Each row is a point. Two turns around zero, p and q, are shown by what they do to some points. Write where each new point lands after one turn and then the other. Backwards means that the second turn is done in reverse. Each puzzle has new turns, and all numbers are rounded.

Turn p:
[-35 -27 -30] -> [-44  28  10]
[-1 24 74] -> [ 66 -12  40]
[ 57  10 -17] -> [  4 -40 -45]
[ -2 -18 -15] -> [-23  -1   0]
[-20  11 -11] -> [-1 25 -3]
Turn q:
[ 16 -20  -1] -> [  8 -19 -15]
[-26 -54 -12] -> [-34 -51   2]
[ 20  31 -51] -> [-18  41 -44]
[-24 -11  22] -> [ -2 -16  31]
[34 58 -4] -> [ 28  58 -18]
[-20  -5  46] -> [ 18 -14  45]
Where do these land?
q, then p backwards: [-20  26 -22] -> [-30  -9 -23]
q, then p backwards: [ 51 -21   9] -> [40 38  8]
q, then p: [ 21 -37 -14] -> [-44  -4  -4]
p, then q: [-51  32  26] -> [49 43  1]

Turn p:
[ -5 -10 -12 -76] -> [-19  -6  56 -50]
[ 9 15 17 23] -> [ 18  14 -11  22]
[-5 -6 12 17] -> [-3 -1 -7 21]
[ 18 -11  -5   2] -> [ 13 -17   0  -2]
[ -9  19 -16  17] -> [ -2  15 -27  -7]
[-7 -7  3 17] -> [ -6  -4 -12  14]
Turn q:
[ 13 -18 -13  22] -> [  8 -17 -18  22]
[  2  -3  22 -22] -> [-14  -4   2 -28]
[ 8 17 17 -4] -> [ 10  -4  14 -19]
[-45  -5 -28  31] -> [-14  17  16  55]
[ 22   8   2 -27] -> [ 10   7 -14 -31]
Where do these land?
p, then q: [ 19  28 -12   7] -> [ 26  12 -17 -15]
p, then q: [ 33 -17  22  14] -> [ 13 -39 -16   9]
q, then p: [-42   8 -18  -3] -> [ -1  39 -16  19]
p, then q: [-28   3   5 -21] -> [-15  11  29  -6]
p, then q backwards: [ 14   9 -27  -6] -> [ 25   7   9 -17]
q, then p: [  4 -31  29   8] -> [-34 -26   5   6]

Turn p:
[ -3  61   2 -59 -34 -33 -42  67] -> [ 29 -30  33 -80 -23  69 -29 -21]
[-43  39 -23 -12 -25  22   5  37] -> [  9  30 -22 -45 -31  41  -5  19]
[ 31 -40  19  -7  44  10  31 -28] -> [-25  -3 -10  54  47 -12  14 -23]
[-17 -13  17 -11  29 -17 -35  -9] -> [-43 -31  12  -7   1 -10 -15  -1]
[ 16 -43 -15  39  22  -7  16  -4] -> [  7  -2 -21  23  37 -44  -2  17]
[ -8 -30 -51  22 -46  60 -10 -26] -> [ 24  -2 -60  20 -53 -23  44  28]
[-12  14  32 -26 -18 -48   8   8] -> [ -6   1  52 -36  15  15  12  -9]
[ 15  -6  11  58 -12  54  18 -12] -> [ 22  27 -13  63 -15  -8   3  40]
[ 22  18   9  -4  40 -41   8 -33] -> [-18   9  29   8  21 -28 -22 -48]
Turn q:
[ 41  13  34  -9  60 -39   4 -14] -> [  2  64  23 -12  36  -7  -4 -47]
[-76  18 -22 -23  -2  76  53  26] -> [-32 -53 -19 -35  26  53  42  75]
[ 60 -17  33  46  13 -33 -11 -46] -> [ 37  32  54  34 -10 -19  -1 -60]
[ -2  13 -27 -16 -31   5  36  11] -> [ -7  -7 -42   6 -15  23  29  10]
[ -3  -8   9  36 -12 -35 -23  24] -> [ -4  21  14  25 -26 -38 -15  17]
[ 27 -25   5  -1 -24  18 -25  27] -> [ 44  -1 -11  -1 -22  -3 -28  17]
[-59  44  22 -49  -4  24  14 -19] -> [-63 -24  -5 -20  22  60 -14   9]
[-24 -38 -23 -18  -6   0   5  -3] -> [ -6 -27 -10 -35 -23 -14  11   1]
[ 35  -1 -29  32   5 -16 -53  -6] -> [ 29  -6  -4  37  10 -54 -22 -21]
Where do these land?
p, then q backwards: [-45 -50  29 -43 -12 -48  14 -23] -> [-60  -5 -17   8  57  -5  49 -26]
q, then p: [ -3  25   5 -19  11 -47  -4  40] -> [ -4  22  -1 -48 -30   1 -34  -9]
q, then p: [ 52  18 -40  16 -57  47  26  46] -> [ 91   9 -58  24  19 -12 -19   8]
p, then q: [-15   7  12 -14  32  56  26 -28] -> [-28 -43   9  40  18   0  27  29]
q, then p: [-37 -29   9 -41 -23  46  -5  36] -> [ 13 -53 -39 -23   2  50  18   7]
q, then p: [ -8  35 -24  18 -14  -7   1 -40] -> [-19  22  -9  15   6 -43   9  31]
p, then q backwards: [ 13 -43 -18  27  39 -12 -25   6] -> [-18  13 -44   3   8   8 -52   8]
q, then p backwards: [ 43   7  -9  18  13 -39 -46 -53] -> [ 63  20 -12   0  37 -25   6 -48]
p, then q: [-1 30 36 38 13  3 12 17] -> [  4  16  15  25  25   0 -40  29]

Turn p:
[  3 -21 -21  10  30 -24  53  -1 -48] -> [-13  10  -8  36  65  -7  -1 -33 -24]
[ 16  13 -20  31 -33  61   8  25  -6] -> [ 24  40  -8  46 -52 -13  -3  -4  -3]
[-19 -28   2  -6  11  12  17  38   1] -> [-30  16 -31   2   3 -31  -9   3  -5]
[-16  -5  -9  17 -24 -11  -9   8  40] -> [-17  -5  27  -8 -27 -10 -32  11   4]
[ 14 -14  25   5 -12  10  22  -3  31] -> [-10  21   0   6   0   9 -18  21  37]
[ -3  19  -7  -8  57 -13   3 -45  11] -> [ 10   4  17 -27  44  34  12  25 -33]
[  5  31  29   3   4 -22  -7 -12 -31] -> [ 33 -15  14 -10  24  -8  28 -13  16]
[ 28 -10  37 -11  -6 -40 -43  10  19] -> [ 10 -29  -7 -52  -4   9 -21 -16  43]
[  7  34 -12 -32 -23  34 -14   3  16] -> [ -1  15   3  -7 -51  20  35   5   0]
[-35 -18 -24  -9  -3  -7 -31 -21 -33] -> [ -3 -56  -8  12  -1  -5  10   1 -36]
Turn q:
[ 24 -10   0 -25 -75  20  37  20 -40] -> [ 16  34 -71  -1 -18  24  11 -52  22]
[ -6 -16 -76  13  33  15  17   4  -3] -> [ 10 -37  31 -10 -13 -40  42 -21  37]
[-38  16  14  47  -4 -13 -10 -32   7] -> [-33  24  10   5   2 -12   6  58  10]
[-54  -4  14  -1  21 -42 -15  14  -3] -> [  3 -10  26 -27 -25  30   0  51  -9]
[ 10 -15  27  -3  28  27   9 -26   7] -> [-13   9  18  23 -16 -25 -26 -15 -23]
[ 10  34  18  -5  30   7 -16  11 -35] -> [-22  -8   0 -11   7   7  21  -9 -53]
[ 18 -24   1  -9 -40 -19 -14   7  -8] -> [ 12  -4 -42 -17   3  11 -25  -2  16]
[ 20   1  -2 -25   2  31 -18  16  28] -> [ -3 -16  14  15  25  16 -20 -37   2]
[ 13 -11  12  26  -7  -4  16  10  22] -> [ 10  -7 -14  37  -1  -4  -6  14   8]
[  3  30  -6 -19  13 -21  -7 -24  25] -> [ 18  15  28 -11  36  -7  -5  11 -12]
Where do these land?
q, then p: [ -6 -19   3 -54 -58 -57  14  10  18] -> [ 26  38 -24 -26 -57  60   9 -17  -3]
p, then q: [-13  15   2  21   5  23 -35  22 -17] -> [ 31  -3 -43 -19  13  -9   2  -2  -1]
p, then q: [ -3  -5  18  14  37  -6 -29  21   8] -> [ 25 -18   2 -38  17   6  -8 -19 -14]
q, then p: [ 35 -24 -38 -32 -26 -14  34 -67 -24] -> [ -6 -17  51 -44   7  66  16 -43   4]
q, then p: [-28  20 -12   1  13   3 -21   6  15] -> [ -8  13 -20 -10  11 -20   8  26  15]
q, then p: [-32 -19   7   9  14  38   5   9   6] -> [  0 -15  16  16 -15 -23  -8  33  26]
p, then q: [ -7   0 -24   5  42  30  17  25  -4] -> [ -3   4  -7 -32  10  -3  52   1 -18]
q, then p: [ 38  12  23 -15 -15   6 -16  -8  -7] -> [ 21 -16  -3  -2   9  11  13  -5 -43]
q, then p: [ 30  21  31 -16 -17 -34  27 -52 -41] -> [ 17   0  27 -10   1  13  48 -68 -30]
p, then q: [ -3   0 -13  16 -14  -6  17  24  12] -> [-13  15  -2 -11  13   8  -4  29  -5]
p, then q: [ -1  27  27  13   3   7 -22  10  38] -> [ 26   4 -11   1  27  39 -17 -15 -12]
p, then q backwards: [-10 -28 -22  36  17  10   8  -1  -3] -> [ 29  -3  40   3   8  -7  -4 -15  18]
